Each wall is flat, endless, passes through zero and stands at right angles to its row. A trip goes straight from one point to another. List the walls that it crosses, first one first.

Walls:
(1): [ 0.64 -0.53 -1.70]
(2): [ 0.25 -2.59 -2.09]
(3): [-0.26  1.24  1.36]
(4): [-0.79  2.31  1.88]
(5): [2.33 3.24 0.57]
Trips:
[-0.48 -2.50 -0.33] to [-0.55 -1.08  1.56] => 1, 3, 4, 2
[ 1.16 -0.82 -0.53] to [-3.52 -0.22  0.24] => 1, 4, 3, 2
[-0.75  2.59  2.39] to [-1.06 -0.91  2.45] => 5

Walls:
(1): [ 1.29 -1.85  0.68  0.06 -1.53  0.13]
(2): [-0.04 -1.90  1.19 -1.85  1.48 -0.15]
(3): [-0.50 -0.66  0.74 -1.93  1.57 -0.58]
(4): [-3.53 -0.97 -1.86 -1.77  0.56 -0.73]
(5): [-5.97 -1.45 -0.85  0.50 -0.74  2.18]
(6): [-2.77 -1.55 -0.08 -0.91  0.02  1.94]
Trips:
[-0.68  0.05 -1.77  1.04  0.11  3.34] to [-0.11 -3.07  1.95 -0.59  0.58  0.13] => 1, 2, 3
[ 2.35  1.45  3.38 -1.22 -0.27 -1.15] to [ 1.61 -1.05  0.44 -2.99 -0.64 -2.26] => 4
[ 1.63  1.22 -0.36 -0.89 -0.69  1.18] to [ 1.64 -1.55  0.44 -1.68  1.50  3.04] => 2, 3, 6
[ 0.25 -2.42 -0.41  1.24 -2.95 -1.78] to [-2.27  3.49  1.13  2.16 -0.71  1.42] => 6, 1

Walls:
(1): [-1.97 -1.91 -0.78  1.13  1.12 -2.82 -0.60  0.32  0.31  2.40 -0.43]
(2): [-0.02  1.89  2.02 -1.15  1.06  1.23  3.09 -0.38  0.83 -1.11  1.67]
(3): [-1.56  0.65  0.81  0.02  4.29  0.02 -0.32 -2.76  0.51  1.62  0.20]
(4): [ 1.65 -0.95  3.17  0.85 -0.70 -0.72 -2.15 -1.58 -0.24 -1.26  1.01]
(5): [-1.71 -1.78 -0.56 -0.29  0.48 -0.16  0.78  0.56  1.53  1.89  1.83]
(6): [ 2.51  0.38  0.90 -1.18 -0.69  0.57 -0.36  0.28 -2.96  1.03  2.03]
(7): [-0.01 -0.49 -2.34  2.31 -1.75  1.03 -0.88 -0.12 -1.77 -2.22  2.76]
(8): [ 2.41  1.27  3.12 -0.62 -0.87 -1.73 -6.22 -1.72 -0.02  0.08 -2.44]
Trips:
[-4.17 -2.15  1.73 -1.80  1.22 -0.51  0.59 -0.01  1.25 -2.95 -0.45] to [-2.04 -1.27  2.65  0.04  2.19  1.12  1.08 -0.18  3.19  3.23 -0.37] => 4
[ 1.51  0.89  0.77  1.00  0.15 -1.06  0.71  2.85  2.07  2.41  0.48] to [ 0.24 -1.02  0.90  0.74  1.71  3.16 -0.91 -0.72  3.61 -0.07 -0.43] => 6, 3, 8, 4, 1

Walls:
(1): [-1.30 -1.21 -0.30  1.02 -0.95 -1.02  0.11 -0.63 -0.42  1.99  0.22  2.24
  0.31  0.95]
(2): [-0.19 -2.10 -1.41  3.24 -2.26 -1.18  1.03  1.52 -1.92 -0.65 -1.06 -0.98
  2.45  0.03]
(3): [ 0.19 -0.23 -0.67  1.28  1.81  2.36 -2.25 -0.01 -2.34 -3.86  3.34  1.00
  1.87 -1.82]
(4): [-1.27 -0.32 -1.14  0.65  2.38 -1.97 -1.31  0.95 -1.60 -0.37 -0.28 -0.04
  2.72  0.34]
(5): [-0.88  0.17 -0.12  1.05 -0.02  0.04  1.52  3.14  1.21 -0.70  2.22 -2.63
 -1.78 -0.18]
(6): [ 0.85 -0.88  2.31  1.64 -2.08 -1.04  1.01 -1.46 -0.47  0.05  1.51  0.28
 -4.63 -1.47]
(7): [ 0.14  1.96 -0.47 -1.40 -1.68  0.64 -0.66  2.64 -0.69 -0.21 -0.29 -0.83
 -0.14  2.18]
(8): [ 2.19 -1.02  2.45  0.98  0.84 -0.64  0.68 -1.11 -2.64  0.22  2.18  0.61
 -1.38 -1.52]
Trips:
[-0.17  0.71 -0.56  0.84 -0.39 -1.18 -2.58 -0.68 -3.18  2.23 -3.48  0.74
  0.69  0.41] to [ 2.06  0.62  0.78 -1.35  3.00 -2.12  3.40 -1.71 -0.48  0.69 -0.21 -1.42
  0.45  2.13] => 8, 7, 2, 1
[ 1.42  0.50 -1.30 -1.78  0.83 -2.66 -0.41 -1.18 -1.90 -2.36  0.07  1.82
 -1.05 -1.72] to [ 0.20 -2.67  2.28 -0.63 -3.01 -0.47 -0.78 -2.66  1.51 -0.10 -1.92 -0.58
  0.76  0.69] => 4, 1, 3, 2, 8

Walls:
(1): [ 2.26 -0.26  0.26 -1.55 -2.75 -1.21 -0.14  2.54 -3.25  1.06  1.47  0.47
 -0.77  0.63  0.91  0.05  3.57 -2.25  1.22 -0.11 -2.92 -1.25 -3.48  4.25]
(2): [-1.64 -0.75 -1.19  1.46 -1.69  1.40  0.39  1.51 -0.39 -0.56 -0.41 -2.68
  1.24  0.65  0.38 -1.05  0.82 -1.51  2.30 -3.49  1.40 -1.29 -0.16 -2.03]
(3): [-1.43  1.96  1.74 -1.57 -0.51 -2.54 -1.26 -1.14 -2.40  1.41  3.06 -3.33
  1.26 -0.03 -0.34  2.17 -0.91 -0.64 -0.37 -0.37 -1.13  0.43  0.83  2.23]
(4): [-0.46  0.84 -2.13 -0.37 -2.54  1.14  1.65 -4.78 -0.61  0.71 -0.42 -0.87
 -0.65 -0.55 -2.57 -1.36  0.26  1.82 -1.49  0.86 -1.04  0.48 -0.89 -1.28]
(5): [-2.51 -0.34  1.95 -2.22 -1.49  2.51 -0.55  3.50 -1.01  1.67  1.94  0.48
 -0.52 -0.25 -1.47 -1.13  2.13  2.56 -1.40  1.79 -0.31  5.13  2.34 -0.83]
(6): [ 1.67 -4.12 -3.54  0.97  0.24 -3.37  3.30 -2.01  0.01  1.55 -2.98  0.10
 -0.19 -0.06 -0.04 -3.45  0.81  0.37  1.04 -1.38 -1.25 -2.31 -2.24 -1.45]
(7): [ 2.87  0.94  2.19 -3.28 -2.03  0.99 -1.72 -0.99  0.37 -0.19 -2.56  0.32
  0.92 -1.96  0.65  0.42  2.34  2.73  2.96  0.94 -0.40  1.49  0.00  1.06]
(8): [-0.50  0.03 -0.93 -1.59  1.96  0.59  1.85  1.41  0.44 -2.23 -1.00  1.11
 -0.81 -0.82 -3.51  1.48  1.09 -2.49  0.93 -0.69 -1.67  0.86 -0.16 -0.14]
Trips:
[-2.64 -2.07 -0.13  1.56  1.74  0.38  2.04 -0.60 -1.67  0.33  1.73 -0.35
 -1.68  1.74  1.43  4.06 -1.57 -1.39 -0.39  1.76 -1.79  2.68  2.56 -2.75] to [ 1.88 -0.05  0.24 -1.59 -1.04  1.23  0.60 -1.90  0.00  1.50  2.64  1.90
 -3.57  0.29  2.43 -0.12  1.93  2.27  0.54 -1.14 -4.40  2.87 -1.99 -1.34] => 4, 1, 7, 6, 8, 3
[-1.89 -3.67 -1.78 -3.70  2.42  0.83  0.06 -1.89  1.29 -0.07 -2.53 -2.86
  1.91  1.23  0.89  2.84  0.71  0.74  0.51 -0.37  2.19 -2.08 -0.44 -0.06] to [ 0.39  2.41 -0.99  1.60 -0.11  0.87 -0.97  0.57 -0.35 -0.88  0.45 -2.42
 -1.01  1.90  1.03 -2.71  2.24 -0.54 -1.17 -1.13 -0.53 -1.63  0.06  2.78] => 3, 8, 7, 1, 6

Walls:
(1): [-2.24  1.44  1.73  1.20 -1.56  0.90 -2.11 -1.65  3.08 -0.21  0.86 -0.52
 -0.72 -0.80 -0.08  0.80  1.50  2.74 -1.56 -2.24 -1.11  0.04  0.20 -3.15
  3.84  5.44  2.51  1.78  3.24 -2.07  0.00 -0.14  1.86 -1.51  0.80  1.55
 -3.29  1.79 -0.42 -1.87  0.18 -0.11 -3.15 -0.09 -3.07  1.78 -1.83  0.93]
(2): [-0.63 -1.69  0.99  2.89 -0.17  0.98 -2.06 -0.03 -1.38  0.55  0.29  0.36
  2.74 -0.90  0.69  1.36 -2.49 -1.08 -2.91  1.97  2.08  3.13  1.66  1.21
 -3.00  0.12  0.23  0.75  1.54  0.23  1.34  2.68  0.42  1.04 -1.55 -1.36
  0.20 -0.95  1.78  1.55  0.87  1.53  0.80  1.34 -1.28  0.80 -2.42  3.40]
(3): [-0.94  1.48  0.21 -0.14 -2.66  0.73  1.37  0.35 -0.04 -0.59 -0.29 -1.22
  1.76  0.82  2.39  0.86  0.92  0.16  0.43 -1.09  1.43  0.01 -0.31  1.18
  0.52  0.92  3.14 -0.01  1.79  1.14 -1.79 -0.43 -0.46 -0.31 -1.09  0.36
 -1.85 -0.53  3.25  0.17  0.87  0.11  0.51  0.94 -0.60  0.65  2.00  0.53]
(4): [ 1.22  1.54  0.09 -0.28  2.71  0.67  0.12  0.06 -1.62  0.86  0.73  3.62
 -2.18 -2.99  0.45 -0.61 -0.37  0.10 -1.89  1.02 -0.05  1.65 -1.25 -1.66
 -2.31 -2.09  0.20  1.41 -1.89  0.27 -2.88  0.87  0.38 -1.89 -0.08  0.52
 -2.72  2.53 -0.21 -0.12 -0.17 -0.56 -3.91  0.92 -0.81  1.33 -1.23  0.27]
(5): [-2.00 -0.01 -0.53 -1.15 -1.26 -2.48 -1.26  2.99 -1.24 -0.20  0.56 -0.82
  0.36  1.58  1.33  0.11  0.98  0.02  1.97  3.98  1.20  0.58 -0.19 -2.87
  0.01 -0.71 -1.08  1.31 -0.47 -0.29 -0.20  4.02  0.23 -1.66  2.06  4.00
 -0.67  1.06  2.00 -1.42  0.26  0.25 -2.28 -1.83  0.24 -0.27  1.48  0.83]
Trips:
[ 0.43 -1.35  1.97  2.79 -0.01 -1.96 -0.13 -2.40  0.95  0.47 -0.43  0.30
  2.93  0.37 -2.71  0.91 -0.36 -1.72 -0.46  0.76 -0.58 -1.43  0.09 -0.26
 -3.01 -2.18  1.61 -2.64 -0.48  1.92  1.64 -2.83  0.73  0.00 -1.91 -1.73
  2.17  4.31  2.01 -1.20  0.26 -4.05 -0.71  2.84 -2.73 -1.24 -2.66  1.03] to [-0.98  2.79 -1.80  0.48  0.42  2.57  1.78  1.92  1.19  1.73 -1.81 -0.63
 -1.78 -1.71  0.67  2.93 -0.14 -3.13  0.13 -1.51 -0.93 -3.22  0.66  3.66
 -0.43 -2.00  1.69 -1.27 -2.22  2.69 -1.62 -1.03  0.92  1.37 -0.66  4.05
  1.26 -0.37 -1.83  0.66 -1.31  0.71  0.09  3.44 -0.94  0.61 -1.69 -1.91] => 3, 2
[-0.30  5.33 -1.27  1.58  1.63  2.15  1.85  0.24  2.27  2.06  1.73  2.17
 -0.64  0.51 -1.07 -2.86  1.04 -0.82  0.70 -1.23 -0.70  3.32 -0.47  2.02
 -0.95  0.72 -0.12 -0.87 -0.19  1.35 -1.14  2.13 -0.80  1.37 -1.25  1.05
  0.68 -0.30 -1.22 -2.28 -0.63 -1.36 -2.35 -2.43 -0.76 -0.47  0.94 -1.51] to [ 2.96 -1.51  2.45 -1.60  0.08 -2.73  2.69  0.56 -2.22 -0.83 -0.43  1.64
 -1.18 -0.38 -0.95 -0.58  1.17 -1.95 -0.07 -0.58 -1.39  0.79  0.50 -0.67
  2.15  0.73 -0.24  1.11 -0.69  1.54  1.10  1.78  0.11  0.59 -2.01 -2.12
  2.53 -1.66 -1.77 -0.55 -0.75  1.03 -1.43  0.20  2.11 -1.45  2.20  4.60] => 1, 4
[ 2.65 -1.81 -2.04  1.98 -2.35 -2.09 -0.76  1.19 -3.26 -1.93  0.21  2.11
 -0.47 -0.08 -2.00  0.30 -0.97  1.49 -1.82 -1.40  0.64 -0.68  2.86 -0.17
  0.55 -0.24  1.96  1.19 -0.65 -1.28 -2.85 -0.98 -1.08 -0.01 -1.57  0.99
  1.31  2.43  0.76  0.05  1.74 -0.42 -0.09 -1.38 -1.23 -0.02 -1.42  1.57] to [ 1.34  1.97 -4.21  0.63 -1.80  1.31 -0.97 -0.32 -0.40 -2.13  0.32  0.89
 -0.22 -0.15 -1.02 -0.95  2.35 -1.12  0.38 -2.84 -1.17 -0.23 -1.43 -2.05
  1.13 -0.85  0.89  1.01 -0.55 -1.93 -2.12  0.17  0.52  0.43 -1.25 -2.82
  0.52 -0.44 -1.56  2.02  2.38 -0.75 -1.06  1.07 -0.47 -0.73  0.39  0.44] => 2
[ 0.39  3.13 -0.19 -2.32 -0.09  2.53 -1.77 -2.78 -0.15  1.03 -3.12 -2.89
 -0.95 -0.90 -3.46 -1.06  1.87 -4.71 -1.51 -0.19  0.93 -1.67 -1.72  2.21
  1.70  1.35 -1.04 -0.03 -4.07  2.45 -0.42  0.08  1.48  0.02 -0.32  0.01
 -0.68  1.51  1.10  2.12 -2.17  3.14  0.80  0.69  1.77  1.06 -0.50  0.13] to [-3.52  0.56 -3.61 -0.88 -1.24 -1.66 -0.22  0.39  0.26  1.06  1.26 -0.55
  1.75  0.61  1.55 -1.14 -1.93 -0.64 -1.07  0.49 -0.37 -0.51  0.55  2.11
  2.20 -0.23 -0.95 -0.40 -0.50 -0.75  0.46 -0.08  0.52  1.28  1.62 -1.27
  0.28 -0.39  2.74 -2.30 -1.25 -0.70  1.98 -1.01  0.24 -2.62  0.91 -0.47] => 4, 3, 5
[ 1.15 -2.46  0.56  1.94  1.14 -1.95 -1.79 -2.49  1.36  2.13  0.08 -2.27
  1.78 -3.62  1.20 -2.15 -1.09 -2.84 -0.41 -2.27 -0.16  1.40  1.47 -1.86
  1.28 -0.36 -0.05 -0.85  0.36  0.92 -0.75  1.48 -0.44 -1.30 -1.83 -1.25
 -1.35 -3.93  1.67  1.31 -1.31  0.81  0.41  3.58  1.78  1.54 -2.95 -0.94] to [ 0.35  0.73  0.52  1.12  0.27  2.11  1.35 -0.36 -3.20  0.22 -1.37  1.33
  1.56  1.39 -1.33  1.31  2.49 -2.07  2.56  1.24  1.71 -0.29  1.43 -0.96
 -0.68  0.07 -2.30 -1.09 -0.58 -0.02 -0.88 -1.95 -0.43  0.78  1.32 -1.42
 -1.19 -1.97 -1.26 -0.93  1.74 -0.26  1.05 -1.10 -1.58  0.74  0.38 -2.04] => 1, 4, 2
[-1.68 -2.00 -3.45 -3.92 -4.45 -2.12 -0.98 -1.02 -1.56 -0.06 -1.80  0.97
 -1.65 -0.43  2.16 -2.34 -0.13 -0.60  1.59 -1.57  0.60  2.27 -0.21 -0.90
 -1.93  0.23 -1.04  0.73  1.32 -1.48 -1.02  0.83 -1.47  1.16 -2.36  0.24
  1.59 -0.54  0.21 -2.93 -1.66  1.64 -2.76 -1.38 -0.17  0.19 -0.86  1.97] to [-0.72 -2.17 -3.15  0.59  1.28  1.91  1.87 -2.43  0.98 -3.19 -0.45 -2.82
  1.07  0.16 -0.24  1.53  2.12 -2.22 -3.18 -1.51 -0.56 -3.35 -2.94 -0.25
  1.54 -3.34  1.48 -1.42  2.28  4.37 -1.58  1.54 -0.28 -0.03  1.01  2.69
  0.16  2.09  0.87  1.76 -0.01  1.53  1.25 -3.25 -0.31 -2.55  2.43 -1.22] => 2, 4
[-1.23  3.09  2.95  2.27  4.34  1.20  2.76 -2.16  3.22 -1.24 -1.75 -1.66
  0.37 -1.45 -2.37 -1.12 -2.09  0.21  3.43  0.92  0.34 -1.00  2.05 -0.98
  0.99 -0.74 -0.10  0.79 -3.29 -0.54  0.81 -1.50 -0.60 -0.17  1.34 -0.74
 -1.43 -0.03  1.24  1.70  1.33 -0.34  1.99 -1.56 -0.65  0.49  0.84 -1.40] to [ 2.97 -3.36 -1.98 -3.46 -0.08 -1.35  1.91  1.14 -1.12 -1.72 -1.59 -0.32
 -3.31 -0.66 -0.41 -0.21 -0.26 -3.35 -2.63 -0.29  1.77  1.67  0.31 -1.40
  1.43  1.00  1.50  1.73  1.10 -0.55  1.20  0.62 -0.20 -0.97 -0.32 -0.89
 -0.60  2.48 -1.76  1.49 -0.29 -1.57 -2.54  1.05  1.12 -0.77  0.43 -1.05] => 4, 5
[-0.47  0.73 -0.03  1.01  1.96  0.24  0.13  0.76  2.60 -1.11 -2.48  0.65
  0.38 -2.47  2.05 -0.35 -2.73 -0.42 -0.07 -1.25  1.37 -1.01 -0.25  0.15
  0.80 -1.38  0.27  0.47 -1.79 -1.84  0.10  0.77 -0.47  0.92 -0.66 -3.46
 -3.17  1.40 -2.69  0.94  1.66  1.27  1.12 -0.03 -3.68  0.86  0.25  0.04] to [-2.47 -0.36 -0.15 -0.99  0.00  0.14 -0.62  1.03  0.63  1.30  0.98  2.51
 -2.45 -0.08  0.69  0.82 -4.01 -2.66 -0.33  0.72 -0.37  1.91 -0.20  2.62
  0.94  1.56  0.04  0.94 -1.57  1.58 -1.08  2.54 -0.95 -0.55  3.49  0.79
  3.64 -1.87 -0.72  1.47  0.76 -1.43 -1.01  1.95  2.59  0.06  0.89  1.33] => 1, 5
[ 3.13  1.40 -0.62 -2.46 -1.90  3.17  0.84 -1.00  0.26  2.22  0.97  1.79
  0.44 -3.12 -3.28  0.54  0.14  0.39 -1.85 -1.44  2.72  2.27 -0.03  0.43
 -1.38  0.50  0.17 -0.42 -1.14 -1.35  1.33 -1.00 -1.28 -0.69  1.51  1.79
  1.63 -0.22  5.10 -0.65 -0.20  0.93 -2.07 -3.27 -2.25 -1.24 -3.92  0.05] to [-1.50  1.86 -1.53 -1.76  0.18  1.63  0.43 -0.08 -0.71  0.49  1.87 -0.58
  0.86 -1.19 -0.01  1.42 -0.52  0.18 -2.43 -1.04 -1.26 -3.91  0.04  0.41
 -1.75 -1.89  3.66  2.82 -3.24 -0.48 -0.57 -0.83  2.40  1.44 -0.44  2.42
  0.78  4.93 -0.70 -0.40 -0.63 -2.79  0.32 -1.34  0.33 -2.42  1.15  2.08] => 2, 3, 5
